Each wall is flat, endless, passes through zero and stands at right angles to its row. A trip goes straight from one point to another. Which walls does it cross, in order?

Walls:
(1): [-13 -12   1]
(2): [-57   3 -19]
(3): [33 26 13]
(4): [  2  55 -16]
(5): [43 -6 36]
(6): [28 -3 24]
(7): [-52  57 -21]
(8): [24 23 60]
Trips:
[ 43  31 -31] to [-4  4 54] -> 8, 7, 4, 1
[ 25 -24   1] to [ 40  24 -12] -> 4

Walls:
(1): [-15   5  -9  -4 -18  24  34  63 -75  -4 -15 -11]
(2): [ 21  -5  22  64 -55   1  14   0 -38 -46  -9  25]
(3): [-11 -17 -51   4  30  20  10 -28 -11  42 -26 -31]
(4): [ -8 -21  14   5  66 -29  23 -41  10 -12  20 -68]
(5): [ 36  21 -24  -4 -42  61 -18  56 -36 -53   3  20]
(6): [  2  55  -6  29  13 -52 -22   7  40 -42  55  20]
(7): [ -4 -21  -1 -29 -33 -43 -42   7  40  41 -38 -11]
Trips:
[-33   4 -42  -6  23 -53 -15 -19  11   2   2   3] to [  3 -23   6  35 -11 -28 -43  24  20  -4  10 -27] -> 3, 2
[-35  -9  15  14  -9 -15  15  49  25  66  22 -26] to [-52  22 -64  29  18 -16  72  33  15  78 -29 -10] -> none
[ -9  -5  38  23   7   7 -20 -26  57  13  53  -2] to [ 10 -29 -21 -55 -69  38 -16 -11 -36   5 -69  51] -> 4, 6, 2, 5, 1, 3
[ 38  -9  15  20  20  10   6  22 -29  24  28  55] to [  0  18  91  37  38  19 -10  40  56  52 -12  20] -> 1, 5, 2, 7
[ -3 -55 -16  -2 -42 -67 -47   0  43 -30  17  30] to [-44  46   2  22   0  12 -30  58  39  26  -1  36] -> 2, 5, 1

Walls:
(1): [  8  43 -29  38 -28  46  57 -22 -19  36  12   8  -5 -45 -15  11  52  13
 -21   7   9 -41  -3  -6 -13 -39  -5  -6  -9  -5 -14 -18   9  10 -25  -2
  40   1   4  -1   4  37  -3 -11  51 -10 -36  21]
(2): [  7  10 -20  45  29 -64   0  11  -3  -8 -25  16  63   8  -6 -24 -14  12
 -15   6   4  17  -7   3 -10 -60   4  51 -11  66   8  22  -4  11  15  15
 -32   6  25   8 -26  16  -9 -18  16 -60  41   3]
(3): [ 27  -5  -1  16  13   3 -51  -3 -11 -22 -36 -15  39   8 -65  40  12   8
 -22  -9  37  -6 -18  26  28  15 -21  -5  31   2  24  11  20 -15  -1  12
  -5   6 -40   2   5  19  62 -29 -28  -2 -21  18]
(4): [ -2 -49  28  82  10  -1 -20 -30  24  -7  -1 -22  64  19  22  13  13 -13
   5 -19  12 -11   8 -37 -19  20  -5  17   5  26  16  -4 -20  11 -29 -20
 -54 -25  20  11  30  10  -6  -9 -42 -12   5  -5]
(5): [-15 -13  60 -36 -11  -1 -20  47 -19  23 -38  34  82 -20  -3 -21  29   4
 -14 -29  -2 -37  49  31  18 -49  20  -1   6  43  51  -3  15   5   9  35
  25  27  66 -35 -14   8  -1  -2  17 -13 -43  21]
(6): [  3 -23   4 -10  28  24   8  95  14  12  34  19   4   9 -11   4  -9 -41
 -13  34 -25  -2  16  32   5 -18   0  34  25  27 -29 -16 -18  22 -53 -70
 -36 -16 -47  23   8   7 -32  14  18 -52 -32   9]
Trips:
[ 32  31   2  32 -17  10  16  59 -23  57  -5 -14 -25  15 -33 -15 -24 -12
  26  13 -26  26 -14  25 -46  47  50 -12  16  21  -2 -27 -15 -27  16  -8
  21  11  16 -43 -18   2 -26 -23  61   3  68  -9] to [ -6  24  -7 -36 -19 -38   1  -5 -52   2 -23  26  18 -14 -14 -21  30   7
  -1  68  28  -5 -18   0  -4  12 -31  33 -16   3  -1  33 -21   3 -20  45
  -3 -33  38   2   7 -42 -48 -32  29  13  32   4] -> 6, 5
[-42  14   0  14 -51 -26   7 -16   3  47 -11 -14  19  23  20  55  19  19
  -5 -25 -14 -71  11   1 -56   7 -28  42 -56  -7 -23 -15  -6 -50   4 -28
  38 -26   9  50 -27 -39   8 -26 -43 -19  74 -12] to [ -5 -11  -4   1 -54  17 -15 -14 -23  -8   6  24 -42 -26  11  32  27  34
  11   4  21  11  56  11  41  13 -15  26 -14 -30  29 -47  35 -26   0   9
 -44 -35  70  -2  19  72   6 -12  17   4   4 -26] -> 2, 5
[ 42 -19  16   6  46  19 -14 -28 -32  46 -27  47  -5   6 -25 -14 -32   4
 -19 -35  58  37  54  25 -15  30   4  12 -47  -9  26  19  48 -61  30 -43
   4 -28  36 -13 -34 -23  -8  25 -22   3  31 -18] to [ 72 -21  70  23   9 -20  17   7 -22  -2   8  -3  39   9 -32  28 -16  14
 -10  49   6  -2 -11   1   6 -34  -9  40   0   7  23 -33  26  29   9 -16
   8   7 -44  46  16   4  -1 -40 -13  29 -48   7] -> 6, 1
[-30 -22 -26 -34  70 -30 -25  -4  40 -41  -5 -24  12 -59 -23  42  12 -29
 -30 -18   1  -1  18  41 -46  33 -37  13   4 -60  14   6 -24 -15 -34  43
 -64  20   1 -14  81 -54 -39  16  19 -11 -19 -22] to [-10  12 -27 -13  -6   2   7 -13  14 -10  -2  51   2  48 -30  21   7  16
 -21 -53  18  -1  -4   3 -29   3  18 -30 -30 -40  13  -8  -3   4  -5  18
  12 -36 -17 -39 -24   0  13  42 -54  58 -16 -11] -> 6, 4
[ 43   1  18  12   0 -22 -17 -61  13 -46 -49  75  32  -9 -10 -20  -6   2
 -16  -5 -20  -2  41  -3  14  24  -4  17  12  30 -25  41   1  37  -7   2
   6 -31 -14  55  -3  -1  58  34   0  -1 -42   9] to [  0   1  16 -28 -28   9 -29  34  35 -29  21  -6  22  -9   9  24  11  -3
  10   4 -54  29   2   7 -27 -45 -23   1   6 -21 -23 -38 -18 -31   9  16
   3  15 -10   0  -9  15 -37 -42 -35 -25   3  -8] -> 6, 3, 4
[ -6  36 -33 -26  -1  27 -27  40 -23 -13   2  10  -5  10 -51 -15  44  77
   8 -24  30 -54   6 -15   2 -37 -71 -12 -18  19  42   6  40 -12 -53  10
  41 -30  -1  11  45  -8  -5 -41 -32 -15  42  43] to [-15 -20   3 -23  42   4 -12 -14 -25  22 -47 -32 -17 -21   0   1  12  16
 -15  27  41  38  31  34  29  15  -2  25  64  33 -42  23  38   6 -54 -27
 -14   8  -6  -4  20 -38   8  47 -43  10 -36  18] -> 2, 6, 1, 4
[ 45  -1  -9 -21  -4  40  45  21 -12  53  -5 -32 -19  17 -11   7  15  -1
   2 -26  42  13  21  41 -14 -36 -15   5 -23 -43  63   3 -37  -6 -10  62
  -7  11   4  32 -13 -29  35 -16  36  -3  16  11] to [-15 -34  -7 -40 -29  25 -16   5  16   9 -12  13  42  -5 -32   8  22  13
  36 -25 -14  31  13   9 -27  27  32  51  14 -43 -19  -8 -29   8  -1  -4
  36   8   2 -24  12 -24  51 -21  44  24 -30  22] -> none
[-19 -18  -7  18   1  27 -10  -3 -14 -16   4 -20  -7   5 -35  21 -18  38
  21   1 -10   9 -39  61   3 -24  23   3 -15 -10  -6 -27  -6  -5 -30  29
  39 -18  14   3  10   7 -40   7 -38 -12   6  41] to [ 20  -5 -18  28 -10   4 -17  15   1  52 -47 -27  13  -3 -34 -20  24 -40
  11  -2 -20 -18 -28 -28  27  15 -17  37  12 -13  -8 -22  19  55  30 -14
  -3   1 -31  41   8  -7  17 -31  22 -42  13 -10] -> 2, 4

Walls:
(1): [-11  23  24 -13  11   9 -47  22  11  17 -21 -10 -32  24 -16  76  -4 -20
 -62 -15 -52  24 -12  18  17 -26   4  25   9 -46  34 -13  31  32  30 -14
 -62 -21   7 -24  19 -10 -17   9 -11  -1  -7 -33]
(2): [  4  -7   4  21   4  17 -14  62  -6  10 -17  30  16 -46 -32 -23 -61 -11
 -34  -3  12   1   6 -42 -21 -16  -4  22 -19  -2 -31 -18 -20   1 -20  15
  -7 -15  27  63   6   5  -1  36  -2   9  52 -50]
(3): [  4 -31 -45 -50  28  38  35 -24  21  44  -4  -9  21  76   5 -55  68  13
 -20   1  35 -24  23 -14  14 -31  12  32 -34 -16  16  27   4   3  -4 -14
  50 -43 -13  26  45   2 -30  -9 -68 -39  -7 -10]
(4): [ -2 -56   5   5  26  32 -12  47   1  24   0 -10  32 -36 -43 -24 -83  -6
  38   2  80  17 -24   5 -17  26 -40  29  12 -43 -55  -4  -9 -33   8  -1
 -25  79 -20  35 -48 -24 -14  50  46 -18  45   0]
(5): [ 29 -17  73 -52 -24  -1   4  -1 -27 -21  26  12  10  -1  45  34  19 -13
 -24 -43  48  85   9  17 -12   6   2 -37  -6  -2  12   0 -10  20   5 -10
 -11  38 -29   5  -4   2   9  -8 -37  36  11  13]
(6): [ 16 -10 -11  21 -29 -45 -46 -28   0  46  12  19  44 -12   8  20  -2 -59
 -13  -1  23   9  12 -56 -51 -16  -9 -31  38  57 -16 -23   4  13 -20  -1
  16 -35  44  19  36   5  13 -26 -40  -7  16  -5]
(7): [ -5 -15   0 -18 -27 -19 -11  22 -12  -3  -7 -28   9 -29 -46  30  22   1
  19   7  33  35 -17 -19 -10 -10 -12   6 -41 -64  -2  30  15  -4  50  22
  42 -23 -25   3  33  17  48 -34  -7 -21 -68  57]
(8): [-49 -28 -30 -10  -4  34 -22 -95 -38   4  40   6 -47  33 -69  15 -49  12
 -50  14 -18  -4  24  13   8  19 -19  24  -9 -29  16  31 -73  36 -21   3
  38  13   3 -18  21  32 -15   8  50  23  -2  25]
(9): [-15 -32 -20  17  36 -27 -14 -35 -12 -42 -31  19 -49  65  62 -15 -15  -4
 -11  17 -10 -10  -9 -20 -16 -17  -7 -69 -14 -17  51 -12 -44  18 -46  22
  -9 -47   0  45 -16 -29   9 -37 -13  47 -24  23]
(10): [-30 -22 -38   9  20 -13  12  31 -16 -25 -23  -1   8  15 -14 -25  16  24
  59   3   1 -14  -7 -25  -1 -46   6  -1  28  19  -7 -47   5  -6  50 -36
 -21  10 -10  38 -25 -49 -39 -18  -1   0  28  12]
Trips:
[-77  15  -4   2  -4 -15 -32  16  31 -48 -11  65  52 -31  -4   8   3  34
  -9  -5  45 -16 -39  27   3  35 -19   4   3 -35  12 -21  51   3  35 -27
  54   2 -13  -8 -14 -60 -34 -59 -24 -37  -8 -14] to [-10  40 -20 -36  21 -15  15  -5  31 -10  20 -46  10 -27   7  36 -65 -50
   3  16  -8   6  29 -28  20  33 -58 -12  48  -1  -9 -17  28  29  27 -16
 -12  24   9  41  41   1  34  -7  30 -74  -3  -8] -> 3, 6, 2, 10
[  6   6 -22  -2  -3 -11  30 -76  26  12 -50  34  -2   4  -8  14 -22 -23
  65 -21  -8  92   2  -3 -39  -7  36  31  21 -45 -31 -52  -5   6 -19  -6
  14 -26  55   4  -9  46  49 -28 -26  23 -42  34] to [-63  30 -31 -53 -11  50 -52  42  84 -18 -43 -41  16 -15  -5 -77  67 -22
 -18  65 -29 -38 -25  16  18  20  16  23  17  53  -6 -10   6  42 -25 -31
  -5 -20  47 -13 -30  -3 -32  35  23  31   4  59] -> 5, 3, 10, 8, 7, 9, 6, 1
[ -8   9 -25   7  -4 -14 -64  29   4  25 -44  -6 -13  21  -1  18   9 -33
 -17  12 -23  22  29  29  13   5 -12  11  45 -33  22 -17   3 -37 -20 -91
 -18  38 -41 -33  -8   5 -22  21  -1  12  53   3] to [-18  -8   4   8  21 -60 -37 -48  21  11 -22 -61 -16 -25  18   3  23   4
  74  16 -12  14  26 -15  13  -7 -70  14 -25  19 -61   8 -11 -13  28   2
  -6  -1   7   7   3   8   0 -24 -19  -3  15 -24] -> 5, 8, 6, 7, 1
[ 26  68 -10 -32  11 -76 -29 -30  30  17  -8 -24 -15  32  72 -40  34 -52
  17 -43 -18  18  12   9   3 -22  11  75 -30 -33  35 -57 -32 -12   4 -36
  -9  12  36  22 -32 -39  20 -18 -23 -41  84   5] to [-36 -17  21  17 -30  63 -44 -13  19   2 -38 -44 -79 -29  23  13 -58 -22
 -25  44  16  24 -29 -17 -34 -23  38 -17 -19 -26   0  10  23 -16  31 -28
   8 -43 -34 -24   3   6  18 -13 -64 -56 -12  32] -> 7, 10, 8
